Rows are points. To make a cloud, some directions were put in groups of two or more. Within a group, all points are equally far from the middle, so they leave a hole (a ring in 2 directions, a hollow ball in 3). The other directions are filled evenly. Then the cloud was stretched, turned, moved and blurred a little. How many holes are there, and how many directions does each take, smallest first?
In the rows, 128 means zero.

Cloud (14 x 2):
[[109  93]
 [ 89 123]
 [173 144]
 [118  82]
 [143 165]
 [147 177]
 [133 117]
 [170 113]
 [157 116]
 [174 155]
 [ 87 121]
 [162 192]
 [146 131]
 [ 90 155]]
Holes: 0

Cloud:
[[124  97 150]
 [ 86 132 131]
 [139 164  79]
 [171 121 128]
 [137 180 161]
 [ 96 151 145]
 [176 175 165]
 [132  99 164]
 [158 159 103]
 [177 143 131]
 [ 87 157 113]
 [113 151 187]
 [174 121 136]
 [160 177 150]
 [142 177 131]
 [182 117 162]
 [ 89 123 135]
 [113 150 185]
 [118  92 103]
 [146 166  96]
 [ 80 151 107]]
Holes: 1 (2)

Cloud (29 x 4):
[[161  90 102 122]
 [ 85 147 148 152]
 [ 90  73 127 141]
 [192 100  67 108]
 [158 197 111 159]
 [126 144 185 113]
 [113 125  69 142]
 [157  86 101 107]
 [133 125  69 147]
 [123  81 105 131]
 [177 176 122 137]
 [116 105  83 124]
 [ 84 147 126 111]
 [139 118 112  95]
 [ 83  96 144 147]
 [132 137 143  91]
 [168 190 108 176]
 [116 104  96  71]
 [165 107  79 172]
 [196 157 127 104]
 [160 131 131 102]
 [114 154 147 112]
 [112 163 138 142]
 [ 88 104 140 166]
 [120 125 111 171]
 [ 97 107  96 134]
 [150 128 114 178]
 [181  75 107 144]
 [131 174 121 108]]
Holes: 0

Cloud, 50 rows:
[[114 102 171 157 156 149]
 [191 121 155 102 141  99]
 [151 149 119  89 114 169]
 [ 92 109 122 123  94 148]
 [142 157 119  86 108 144]
 [101 102  83 118 113  77]
 [186 129 170 148 111  79]
 [122 129  94 142 167  86]
 [172 117 166 128  62 104]
 [108 160 166 119 117  79]
 [167 181 151 143 156 162]
 [102 135  94 109 131 151]
 [132  79 182 115 117  95]
 [135 167 160  87 133 133]
 [183 134 164 150 108  62]
 [164  69 171 116  97 111]
 [138 166 174 103 159 156]
 [108 136 125 159 114 164]
 [156  66 169  97 126 134]
 [135 181 156  95 138 114]
 [178 160 168 167 111 111]
 [179 118  85 138 158 130]
 [103 109 163 104  87 150]
 [183 174 151 103 121 106]
 [ 99  99 103 123 132 144]
 [182 134 194 170 100 129]
 [174 173  60 122 123 110]
 [190 135 163  97 114 155]
 [122 126 146  77 159  94]
 [100 123 122 105  98 143]
 [121 147 102  80 138 172]
 [135  75 160 116  92  71]
 [162  97  98 157 123 115]
 [184  89 197 140 106 119]
 [114 176  70  93 119 106]
 [105  81 132 110  86  66]
 [106 121 147 160 141 179]
 [164 134 109 168  90 138]
 [ 95 141  88 103 111 108]
 [172  85 104 125 116 142]
 [162 143 104 128 115 183]
 [186 145 143 161 130  73]
 [120  79 101 123  93  75]
 [108 147 174 118 124  97]
 [148 158 182 169 111 142]
 [125 150 167 173 120 156]
 [111 130 179 144 148 135]
 [ 92 132 138 101  84  77]
 [127 101 157  76 155 129]
 [102 119 137 157 144 157]]
Holes: 2 (2, 2)

Cloud, 73 rows:
[[120 162  78  99 154 147  97 111]
 [ 99  95 144  60 145 104 146  88]
 [185 177 180 120 123 116 140 119]
 [137  84 134 108 189 106 119 120]
 [105 136  53  90 143 167 125  98]
 [ 98  98  71 148 137 107 125 115]
 [136 130 142 186 164 156 147 159]
 [122 182 164 139 102 134 118 125]
 [151 113 151 149 118 120 169 156]
 [195 136  99 117 166 118 128  61]
 [160 157  79 134 175 136  97 178]
 [102 117 123 180 129 143  95 204]
 [ 89 159 157 102 131 162 108 173]
 [168 161 112 109  79 129 162  99]
 [ 80 167 161 133 160 129 129 123]
 [144 101 147 156 124 138 178 141]
 [110 125 170 123  88 161 156 159]
 [147 154 146  99 150 198 167 102]
 [107 142  89 146 122 146 174 185]
 [ 99 172 138  80 152  83 150 123]
 [141 153  86 133 124 189 107 122]
 [132 160 114  99 201 156 150  90]
 [ 90 146  82 131 127 159 111 103]
 [167  78 143 160 122 151 145 129]
 [119 110 139  75 187 182 172  99]
 [144 146 104 173 125 134 135  81]
 [172 153 166  87 114 154 126  95]
 [ 58 120 146 122 123 130 118 118]
 [105  89 120  63 166 130 183 114]
 [118 137 134 159 127 157  88  88]
 [149  87  97 145  71 167 146 129]
 [166  69  91  96 150 182 153 128]
 [184 122  95 174 164 188 137 121]
 [124 124 146 165 150 126 177 131]
 [147  94 117 195 172 174 124 138]
 [139 144  89 160 118  77 114 157]
 [135 168 114 125 172 172 117  86]
 [149 118 118 164  80 160  90 168]
 [161 125  99 124 131  87 110  70]
 [ 72  80 106 138 115 142 134 118]
 [204 131 135 147 158 145 130 171]
 [146 108  89 175 108 172 129 111]
 [125 108 127 192 151 114 141 147]
 [143 157 152  89 107 191 134 119]
 [133  98 111 134 158  77 129 144]
 [115 142  81 123 124  77  97 113]
 [152 163  71  80 142 118 134 124]
 [ 62 141 143  95 169 129 117  97]
 [155  90 169 102 118 190 177 101]
 [116 143 164 120  89 140 138  95]
 [163 128 144  85 119 117  95  83]
 [113 168 140 114 101 143 179 108]
 [166 105 123 143  99 164 116  78]
 [134 115 112 112 182 202 183 134]
 [138  94 125 164  94 161 140 173]
 [ 87 163  96 121 136 118 132  85]
 [130 148 155 162 167 162 143 164]
 [171 127  90 140  82 127 138 118]
 [120 172 107 103 124  93 160 101]
 [117 130 115 112 146 123 215  85]
 [195  92  91 130 162 144 129 111]
 [ 89 125 137  74 194 124 165  92]
 [ 81 100 128 124 167 154 101 148]
 [111 163 168 103 141  64 130  83]
 [ 85 107 149  74 168  92 126  86]
 [ 89 167 119 137 165 137 122  76]
 [175  85  97 117 151 131 105 110]
 [125 108 129  93 136 178  97 117]
 [ 98 116 140  57 128  96 122 102]
 [151 122 176 102 107 166 163  71]
 [ 96 190  92 110 146 136 122 139]
 [ 71 133 148 126 186 126 160 108]
 [ 59 135 147  99 137 115 151 145]]
Holes: 2 (3, 3)
